Each row of a before or after table is a point. The points were changed in one or more steps. Then noise was added and the rows were shuffled. The steps act on columns, c1 being the first. What was done? A step turns or swaps two columns, mirrors them in a line or flattens them onto one, adds a multiple of one to another, or multiplies or shifts one. Angles are multiples of 10 degrees, from the lower column toward the higher: turns from -170 to 170, lines from 10 to 170 but not 90. Use the fewest steps. Two steps may share a column if one is a turn and the other turns, adds or multiplies; they go together, in the order done. Otherwise the lowest column goes first.
In the rows, 100 means zero.

Before:
array([[ 98,  74],
       [113, 156],
       [ 63,  51],
       [ 97,  47],
       [126, 130],
       [131, 126],
       [ 84,  73],
       [146, 139],
       [ 77,  86],
       [ 79, 100],
       [ 94,  79]])
After:
array([[187, 149],
       [138,  26],
       [165, 138],
       [119,  87],
       [157, 173],
       [173, 134],
       [102,  33],
       [140,  68],
       [118, 100],
       [135,  72],
       [125,  66]])
Steps: shift c1 by 40; multiply c2 by 1.3

Before:
array([[ 68,  83, 138,  62],
       [114,  69, 115,  75],
       [110, 117,  61, 117],
       [112, 135,  85, 126],
       [ 85,  86, 136,  76],
       [ 75, 103, 114, 123],
       [104, 135,  71, 106],
       [ 61,  73, 130,  84],
       [ 55,  76, 114,  86],
       [ 70,  85, 126,  65]])
After:
array([[103,  58, 153,  87],
       [ 76, 131,  47, 123],
       [ 91, 118,  35, 121],
       [ 98,  64, 194,  63],
       [104,  80, 169,  77],
       [ 99,  65, 180,  62],
       [ 84,  77,  80, 121],
       [131,  97, 153,  76],
       [ 69, 120,  61, 105],
       [101,  47, 135,  84]])
Steps: turn c1 and c2 by 60 degrees; add -1.5 times c4 to c3

Before:
array([[129,  79,  85, 118, 129,  96],
       [103, 100, 109, 141, 158, 130],
       [  5, 100,  87,  93, 131, 137],
       [138, 123, 122, 135, 132, 137],
       [104,  64, 120, 124, 100, 119],
       [ 75, 105,  88, 173,  95, 136],
       [ 70,  68, 109,  90, 106,  39],
       [ 91,  87, 101, 111,  44, 139],
       [141, 103, 119,  81, 106, 166]])
After:
array([[103, 144,  98, 139, 141, 133],
       [145, 116,  92,  78,  94, 165],
       [  9, 111, 100,  89, 135, 134],
       [131, 116, 124, 114, 124,  94],
       [ 93,  70, 110, 118,  53, 138],
       [ 72,  86,  96, 175, 106, 136],
       [140, 131,  70, 132, 115, 138],
       [108, 118, 132, 122,  79, 114],
       [ 72, 125, 126,  89,  90,  40]])
Steps: turn c2 and c3 by -110 degrees; turn c2 and c5 by -40 degrees

Before:
array([[ 90,  44, 147,  44,  98,  79, 115,  85,  51],
       [ 63, 142,  57,  82,  50,  73, 122,  81,  48],
       [144,  67, 126,  76, 141,  83,  41, 126, 112],
       [ 81, 128,  63, 100, 103, 126, 102,  76, 137],
       [137,  53, 131,  88, 157, 138,  67, 159,  86],
       [108, 143,  88,  62, 131, 105, 122, 117, 148],
       [ 43, 105,  79, 112,  85,  47,  91, 167, 139],
       [137, 100, 110, 100, 150,  92, 130,  93, 119],
       [ 60, 114,  83,  72, 139,  69,  90,  87,  57],
       [ 62, 130, 128, 121,  86,  94,  60, 146, 110]])
After:
array([[109, 112,  83,  72, 109, 110,  91, 141,  44],
       [103, 142,  59,  81,  19, 113, 124, 143,  31],
       [185, 105,  78, 113,  57,  62,  89, 116, 149],
       [130,  53, 132,  89, 128,  76,  65,  40,  84],
       [ 74, 100, 113,  99, 120,  64, 128,  75, 126],
       [101,  66, 127,  78, 109,  30,  38,  47, 115],
       [ 87, 129,  62, 100,  73, 152, 103, 128, 148],
       [ 90,  45, 148,  41,  68,  96, 116, 115,  38],
       [161, 131, 128, 120,  55, 104,  59, 110, 115],
       [112, 144,  88,  60, 101,  89, 124,  86, 161]])
Steps: turn c1 and c8 by -120 degrees; add 1 times c8 to c6; shift c5 by -30; multiply c9 by 1.3

Before:
array([[ 69,  90,  91,  88, 100,  87,  96, 128, 109, 105, 119,  96],
       [104,  97, 110, 100, 114,  77,  84, 103, 107, 110, 116,  85],
       [110, 125,  77,  94, 118, 116,  94,  93, 116,  70,  78,  88],
       [136, 117,  74, 121, 107, 118, 124, 103, 124,  87,  87,  95],
       [ 83,  90,  98, 109,  98, 107,  75, 106, 102, 114, 103,  95],
       [126, 117,  77, 117,  94,  89,  80,  86, 139,  88, 102,  91],
       [ 89,  78, 107,  87,  81, 107,  96, 120, 104,  94, 101,  76],
       [ 81, 102, 111,  77, 108, 109,  68, 139, 116, 112, 116,  90],
       [ 82,  97, 109, 113, 108, 103,  81, 121, 114,  84, 116,  85],
       [ 86,  96, 119,  80,  99, 113,  79, 111, 110,  81, 104, 117],
       [123,  88,  80, 111, 115, 108, 100,  96, 138,  77,  71,  96]])
After:
array([[ 90, 107,  85, 103, 100,  86,  88, 129, 116, 105, 108, 127],
       [102, 104,  96,  75, 100, 105,  97, 105, 102, 113, 100, 128],
       [124,  95, 104,  86, 114,  76,  93, 105, 116, 109, 106, 143],
       [155,  82,  71, 110, 107, 118, 131, 102, 100,  87,  75,  85],
       [100,  96, 101,  76, 110, 103, 102, 121, 125,  84, 103, 146],
       [130,  73,  79,  97, 117, 117,  91,  95,  91,  69,  72,  95],
       [100,  94, 103,  83, 108, 108,  63, 138, 125, 112, 102, 123],
       [143, 108,  77,  97, 113, 107, 110,  97, 104,  75,  52, 126],
       [145,  82,  69,  74,  93,  89, 102,  85, 121,  88,  75,  98],
       [108, 107, 106, 103,  78, 107,  87, 119, 106,  96,  98, 197],
       [106, 113, 114,  92, 100, 113,  72, 110, 116,  82,  96,  64]])
Steps: shift c1 by 20; turn c2 and c12 by -150 degrees; multiply c12 by 3; turn c9 and c11 by -40 degrees; turn c3 and c9 by 20 degrees; mirror c4 and c7 in the line at 60 degrees

Before:
array([[143, 134,  66,  73,  58,  87,  52, 137, 141,  59, 155, 141, 144,
        108],
       [136, 113,  82, 134, 120, 101,  87,  65,  77,  83, 120, 164, 138,
        123],
       [ 70, 117,  85, 151,  93,  87, 149,  93,  64, 123,  96, 131,  97,
         68],
       [109,  76, 155, 175, 125, 112, 148, 126, 142, 144,  52, 115,  89,
        113],
       [101,  74, 113, 122,  78, 136,  52, 151,  50, 100,  90, 149, 120,
         77],
       [161, 136,  82,  80, 110,  94, 144, 135, 125,  47,  67,  60, 147,
        110],
       [ 53, 148, 104,  92, 105, 146, 141,  88, 134,  68,  51, 131, 105,
        124],
       [153,  78, 142, 159,  92, 147, 106,  58,  93,  80,  86, 136, 112,
         83],
       [145,  98, 151, 109,  93, 100,  68,  77,  71,  80, 118,  93, 145,
        104],
       [119, 172, 163,  99, 113,  78, 139, 130,  75,  73, 153, 124,  44,
         91],
       [ 97, 156, 152,  96, 132, 158, 153, 108, 117, 140, 127, 108,  58,
        118]])
After:
array([[ 95, 160, 150, 109, 130, 161, 153, 110, 110,  81, 129, 112,  57,
         47],
       [142,  96, 147,  94,  88,  99,  69,  75,  75, 116, 117,  91, 146,
        114],
       [103,  74, 113,  72,  82, 135,  55, 149,  49,  84,  94, 146, 123,
        112],
       [117,  78, 151,  27, 125, 111, 148, 118, 142,  82,  52, 109,  87,
         55],
       [141, 131,  71, 122,  60,  85,  49, 138, 143, 138, 160, 137, 143,
        144],
       [136, 120,  81,  71, 124,  96,  93,  64,  81, 129, 118, 162, 144,
         96],
       [122, 174, 161,  99, 108,  86, 141, 134,  77, 108, 157, 128,  43,
        126],
       [ 55, 152, 106, 108, 100, 146, 141,  79, 137, 144,  52, 132, 109,
        105],
       [166, 139,  84, 120, 106, 100, 145, 138, 126, 139,  68,  66, 146,
        137],
       [153,  81, 142,  40,  87, 147,  98,  59,  97,  97,  86, 136, 116,
        122],
       [ 69, 118,  81,  48,  92,  88, 146,  92,  65,  59,  95, 126,  97,
        105]])
Steps: multiply c4 by -1; add 0.3 times c5 to c10; turn c10 and c14 by -130 degrees

Before:
array([[101,  75,  80, 112, 103,  67, 104,  68, 145, 108,  85, 111,  97,
        108,  81,  99, 130, 118,  92,  66],
       [105,  96, 104, 121,  86,  78, 164,  91,  84, 101,  92, 112, 104,
        107,  78, 122,  22,  71, 123,  98],
       [102,  74,  80, 112, 114, 108, 100,  76,  85, 130,  91,  97, 100,
        109,  93, 184, 129, 117, 107, 111],
       [103, 122,  83, 113, 106, 108, 100, 144,  92, 128,  72, 106, 118,
        111,  97, 101,  91, 108, 125, 126],
       [101,  74, 102, 125,  89, 117, 109,  66, 141, 118,  87, 110, 119,
         75,  94, 144, 127, 116, 108,  98],
       [138, 114, 102, 114,  84,  82,  96, 139, 141, 126,  93, 113, 124,
         90, 111, 109, 128,  10, 118, 117],
       [127,  76,  95, 133,  95,  84, 100,  71, 105,  19,  87,  75,  95,
        102,  64, 108,   5, 100,  94, 116],
       [138, 103,  97, 128,  88,  89, 120, 168,  78, 137,  87, 109, 118,
         80, 101, 107, 131,  91, 100, 122],
       [ 94,  74, 106, 126,  92,  66, 101, 120,  93, 121,  96, 117, 126,
        111,  97,  97, 124, 102,  93, 131],
       [118,  84,  98, 128, 106,  71, 107,  74, 105, 122,  69, 112,  81,
        112, 113, 101, 122, 110,  89, 132],
       [ 99,  77, 103, 136,  88,  76, 110,  77,  83, 132,  95, 104, 114,
         77,  93, 104,  97, 107, 141,  68],
       [ 99, 111,  86, 115, 119,  87, 103,  81,  93, 135,  99, 115, 110,
         76,  83, 145, 118, 115,  96, 123]])
After:
array([[ 93,  76, 118, 115, 114, 108, 101,  76,  84,  78,  94, 130,  99,
         92,  95, 184, 129,  84, 108, 100],
       [ 71, 112,  11, 115,  84,  81,  99, 138, 141,  63,  95,  72, 124,
        127, 106, 111, 126,  86, 117, 109],
       [ 91, 119, 111, 115, 106, 107, 101, 141,  93,  62,  82,  75, 119,
         92,  98, 102,  91,  86, 127, 116],
       [ 78, 103,  91, 128,  88,  88, 122, 168,  80,  47,  89,  58, 117,
        136,  98, 110, 130,  96, 100, 102],
       [ 76,  76, 103, 135,  95,  85,  99,  70, 106, 192,  92, 116,  96,
        111,  73, 110,   3,  97,  94,  92],
       [114,  77, 105, 134,  87,  78, 108,  77,  83,  75,  97, 122, 114,
        121,  96, 104,  96, 106, 141,  41],
       [ 96,  73, 119, 110, 101,  68, 105,  67, 146,  95,  88, 114,  98,
         92,  87,  98, 129,  82,  91,  58],
       [ 91,  96,  72, 121,  87,  76, 166,  90,  82,  97,  92,  95, 104,
         96,  85, 122,  21,  98, 121,  80],
       [112,  72, 117, 124,  87, 118, 109,  67, 140,  92,  94, 118, 120,
        123,  94, 145, 126, 103, 107,  82],
       [101,  73,  98, 127,  92,  66,  97, 119,  94,  70,  97,  78, 125,
         85,  98,  98, 123, 103,  91, 111],
       [114, 109, 114, 115, 117,  87, 103,  80,  93,  68,  99, 110, 110,
        121,  86, 144, 118,  88,  98, 113],
       [ 79,  83, 108, 129, 105,  69, 108,  74, 103,  80,  79, 117,  82,
        101, 106, 102, 121,  99,  89, 114]])
Steps: turn c1 and c14 by 150 degrees; mirror c3 and c18 in the line at 50 degrees; add -0.7 times c4 to c20; add 0.7 times c8 to c12; turn c10 and c12 by 160 degrees; multiply c11 by 0.7; multiply c15 by 0.7

Before:
array([[126, 121,  87, 108, 116,  80,  66,  95, 121, 116, 117, 113,  90,
        105, 129,  86, 100,  87, 115,  75, 114, 127, 105,  99,  94,  90,
        110,  99, 127, 103, 108,  88],
       [122, 107, 129,  75,  95,  95,  89,  92, 106,  92, 128, 115, 102,
         86, 104, 104,  99,  96, 115, 106,  70, 131, 103,  93,  94,  75,
         77,  97, 107,  93, 122, 101],
       [ 92,  79,  91,  84,  85, 127, 120, 100,  71,  87, 117,  79,  95,
        101, 128,  89, 122, 113,  95, 130, 111,  86,  75,  73,  91,  80,
         90,  93,  96,  83,  84,  83],
       [105,  91,  86, 102, 114,  97,  89, 117, 113, 101, 102, 138,  89,
        116, 108, 131, 106, 114, 110, 108,  74, 103, 104,  96, 114, 100,
        100,  97,  96, 129,  97,  86],
       [112,  79,  88, 125, 124,  85, 124,  65,  77, 109,  88,  99, 105,
         85,  87, 107, 122,  71,  95, 138,  88, 103, 114, 104,  85,  93,
        122,  87,  88, 128, 102, 104],
       [ 80, 125,  65,  82, 116, 114,  99,  52,  87,  73,  88, 114, 118,
        119, 125, 108,  91, 145, 110, 108, 108, 135, 121, 117,  89, 114,
        126,  83,  78, 104, 120, 101],
       [ 91,  80, 115,  64, 103,  78,  82,  82, 103,  87, 121, 111,  91,
         92,  95, 108, 107, 108, 123, 101,  76, 116,  96, 106,  95, 111,
         94, 110, 103, 112, 113,  88],
       [ 96, 119,  88,  93,  76, 102,  93,  84, 122, 108, 112, 117, 100,
         87,  92,  98,  81, 118,  88, 109, 116,  77, 114, 112,  89, 106,
        111, 127,  67,  94,  89,  91],
       [127, 108,  82, 101, 101,  93,  92,  96, 119,  73, 107, 112, 102,
         88, 134, 127,  97, 114,  93, 104,  97, 121, 125, 111, 108,  87,
         95,  90, 103, 117,  86,  71],
       [ 97,  92, 109,  81, 112, 133,  82,  86, 122, 123, 114, 101,  73,
        101, 105,  74, 118,  56, 121,  96,  97, 115,  73,  86, 106,  98,
         87, 111,  92, 122,  90,  82],
       [127,  88, 100, 102,  91, 106,  79,  90,  85,  71,  92,  98, 102,
        107,  77, 121, 132, 113,  92, 101,  55, 110,  84, 111,  89, 101,
        118,  95,  81,  98,  86,  92],
       [ 81, 105, 114,  84,  94, 108,  95,  85, 109, 110, 101,  93,  96,
         77, 106, 107, 118, 130, 108, 122,  80, 111, 115,  76,  99,  66,
         94,  93, 111, 128, 107, 109]])
After:
array([[128, 109,  84, 100, 102,  91,  93,  97, 118,  73, 107, 131, 100,
         89, 132, 126,  97,  88,  93, 105,  90, 120, 124, 109, 110,  89,
         91,  96, 104, 117,  87,  71],
       [ 97,  93, 110,  82, 112, 135,  83,  85, 122, 123, 111, 100,  74,
        100, 105,  73, 119, 110, 119,  96, 102, 116,  74,  86, 106,  96,
        144, 112,  93, 124,  93,  79],
       [129,  89, 100, 104,  94, 106,  78,  91,  85,  70,  90,  95, 105,
        110,  76, 121, 133, 107,  93, 102,  41, 107,  84, 112,  90, 102,
         78, 143,  82,  99,  87,  89],
       [ 81, 105, 116,  86,  96, 108,  94,  86, 108, 109, 102,  83,  95,
         79, 107, 108, 120,  83, 106, 123,  72, 111, 113,  76,  97,  65,
         78, 112, 112, 129, 107, 110],
       [ 99, 120,  89,  95,  76, 101,  95,  83, 124, 107, 111, 140,  99,
         86,  93,  98,  81, 100,  87, 111, 138,  77, 117, 113,  90, 107,
         80, 104,  69,  94,  90,  88],
       [ 81, 124,  65,  79, 118, 115,  99,  50,  90,  73,  87, 136, 117,
        119, 123, 110,  90, 103, 109, 108, 100, 140, 120, 116,  91, 116,
         48,  79,  76, 102, 118, 100],
       [105,  91,  88, 102, 114,  96,  89, 119, 114, 102, 101, 196,  88,
        116, 108, 129, 106,  94, 111, 109,  67, 104, 103,  95, 114,  99,
         88, 126,  96, 129,  94,  87],
       [127, 120,  84, 107, 116,  78,  67,  97, 124, 115, 115, 134,  89,
        106, 128,  83,  98, 114, 114,  74, 115, 127, 104, 101,  97,  90,
        109,  85, 128, 104, 107,  88],
       [122, 106, 126,  75,  96,  94,  89,  93, 106,  91, 130, 137, 104,
         85, 105, 103, 100,  81, 115, 106,  64, 130, 102,  91,  95,  75,
        114, 130, 109,  94, 120, 101],
       [113,  79,  87, 124, 124,  84, 127,  63,  78, 108,  88,  98, 105,
         86,  87, 106, 120, 136,  93, 141,  76, 102, 115, 107,  83,  94,
        112, 104,  87, 128, 104, 104],
       [ 90,  79, 116,  65, 101,  76,  80,  83, 103,  87, 121, 126,  89,
         91,  94, 107, 109,  92, 124, 101,  76, 117,  99, 107,  94, 111,
         95, 131, 103, 114, 114,  89],
       [ 92,  79,  89,  83,  87, 129, 119,  98,  70,  85, 116,  49,  94,
        102, 128,  88, 123,  86,  95, 130, 108,  85,  77,  74,  91,  79,
         93,  85,  95,  84,  84,  85]])
Steps: multiply c12 by 2.5; turn c18 and c27 by -120 degrees; multiply c21 by 1.6; turn c21 and c28 by -40 degrees

Before:
array([[133,  55,  81,  68, 124,  93,  75, 106, 106,  85, 123, 151,  57,
         74, 150,  65, 144, 100, 124, 145, 118,  44, 113,  74, 157, 100,
        152, 133, 103,  83, 118, 134, 113, 132, 136, 143,  85,  58, 162,
         99,  82, 131,  61,  40, 100,  86,  40,  82],
       [109,  95, 104,  65,  85, 135,  93, 105, 131,  97, 102,  73,  52,
         76, 112,  90, 114,  79,  51, 124, 162,  97, 166,  40,  93,  61,
        146, 147,  21, 107,  89,  68, 109,  86,  77,  69, 102, 133, 134,
         64,  73,  90, 152,  56, 130, 127, 121, 131],
       [ 93, 103, 102,  72, 113, 135,  67,  89,  53, 117,  62, 140, 133,
        115,  76, 108, 108, 149,  64,  95, 101,  87,  69,  44, 152, 161,
         67,  67, 121,  98, 134, 130,  97, 104, 176, 114, 102,  98, 128,
        157, 121, 124,  93, 135, 129, 115,  85, 102],
       [ 69,  87, 101,  99, 102,  85,  82, 119,  84,  94,  93, 157, 125,
        109,  76,  67, 121, 140,  50,  71, 115,  31,  91, 106, 162, 138,
         83,  90, 127,  56, 120,  79, 141, 142, 173,  94,  61,  68, 149,
        149, 146, 131, 117, 137,  44,  61, 112, 121],
       [136, 137,  45,  11,  87,  55,  79, 138,  87, 148,  81,  72,  96,
         44, 103, 149,  62,  77, 107,  96, 104, 112, 127,  86,  79, 106,
        139, 156,  36, 130,  82,  73,  52, 136, 116,  69, 126, 107,  85,
        129,  98, 119,  91,  50,  52,  94,  87, 112],
       [ 48,  57, 117, 106, 107,  47, 121, 145, 145, 177,  55,  99, 128,
        120, 143, 112, 109, 102, 102,  58,  77,  37, 170,  31, 159,  93,
         90,  82, 126, 157,  51, 107, 105, 141,  70, 115, 144,  64, 153,
         53,  42,  42,  99, 101, 128,  50,  51,  85],
       [123, 120,  86,  46,  64, 125,  82, 129,  75, 118, 110,  67, 117,
        112, 130, 111,  48, 159, 111,  62,  54,  77, 124,  42,  78, 100,
         79,  51,  64, 136, 155, 138,  69,  78, 167,  92,  95,  91, 101,
         76, 107, 131, 145,  97,  71, 117,  67, 111],
       [ 79, 146,  46, 106,  94, 107,  59,  50,  99,  94, 103, 142, 142,
        105,  85, 133, 143, 104, 136, 100,  80,  68,  75, 124, 153, 124,
        104, 144, 115,  84, 150,  84, 123, 101,  70,  63, 130,  87,  72,
         78, 131, 112, 135, 143, 114, 116, 120, 141],
       [ 40,  83,  98,  16,  73,  64,  81, 116,  65, 117,  80, 133,  97,
         47,  68, 136,  82, 149, 112,  97, 152, 112, 155, 101,  99, 102,
        165,  81,  52,  79,  90, 156, 146, 132,  71, 107,  53, 114, 151,
         99, 122,  90,  80,  93, 129,  92,  25,  91]])
After:
array([[ 68,  89, 102,  95, 100, 110,  79, 120,  86,  97,  92, 159, 151,
        107,  78,  67, 123, 141,  49,  72, 115,  33, 110, 103, 162, 137,
         81,  90, 175,  58, 120,  81, 143, 140, 131,  92,  59,  73, 150,
        124, 145, 130, 120, 137,  50,  61, 112, 124],
       [ 92, 102, 100,  75, 113,  77,  68,  92,  53, 119,  61, 139, 159,
        114,  73, 109, 106, 153,  63,  97, 100,  86,  67, 158, 148, 165,
         70,  63, 177,  96, 135, 130,  98, 103, 122, 128, 104,  96, 127,
        132, 124, 123,  93, 133, 133, 114,  85, 105],
       [ 48,  57, 118, 107, 105, 102, 121, 150, 145, 178,  53, 101,  55,
        122, 144, 107, 109,  99, 104,  57,  74,  39,   5,  75, 158,  90,
         90,  83,  70, 160,  53, 110, 102, 145, 128,  46, 144,  63, 153,
        128,  44,  40,  97, 104, 130,  55,  54,  83],
       [ 78, 143,  46, 107,  96, 131,  59,  48,  99,  95, 103, 144,  77,
        105,  88, 130, 141, 104, 138, 100,  82,  67, 132, 108, 154, 125,
        106, 144,  70,  87, 151,  84, 119,  99, 116, 118, 130,  89,  75,
        138, 131, 112, 137, 141, 110, 115, 118, 139],
       [137,  56,  78,  64, 122,  60,  77, 106, 107,  88, 122, 153, 100,
         73, 149,  62, 148,  99, 126, 147, 119,  43,  72, 104, 156, 104,
        155, 134, 136,  84, 119, 138, 107, 129, 102,  81,  88,  61, 163,
         60,  82, 133,  61,  42,  98,  87,  40,  82],
       [138, 137,  46,   9,  86, 148,  77, 138,  88, 148,  82,  74, 127,
         45, 100, 148,  62,  72, 109,  93, 103, 110,  75,  80,  80, 104,
        137, 157, 119, 129,  85,  74,  55, 137,  35,  66, 125, 107,  87,
         98,  99, 122,  89,  53,  53,  95,  86, 108],
       [122, 123,  90,  48,  65,  99,  83, 130,  75, 117, 111,  68,  77,
        109, 130, 112,  47, 164, 108,  63,  57,  75,  34, 108,  77,  99,
         80,  53, 167, 133, 156, 136,  69,  76,  66, 128,  95,  93,  97,
        117, 105, 129, 147,  96,  74, 115,  66, 111],
       [ 41,  83, 100,  16,  73, 101,  81, 117,  62, 119,  81, 134,  97,
         44,  70, 137,  81, 148, 110,  97, 149, 115,  72,  49,  97, 103,
        168,  82,  71,  77,  92, 160, 146, 133,  51,  66,  56, 114, 151,
         95, 120,  90,  79,  94, 125,  92,  25,  86],
       [110,  93, 102,  68,  82, 118,  93, 106, 130,  97, 100,  72,  62,
         77, 115,  95, 117,  76,  50, 124, 160,  96,  13,  76,  94,  64,
        145, 146,  77, 107,  93,  65, 108,  88,  20, 142, 103, 135, 132,
         52,  72,  91, 153,  53, 131, 126, 118, 128]])
Steps: turn c6 and c36 by 110 degrees; swap c13 and c40; turn c23 and c24 by -120 degrees; swap c29 and c35
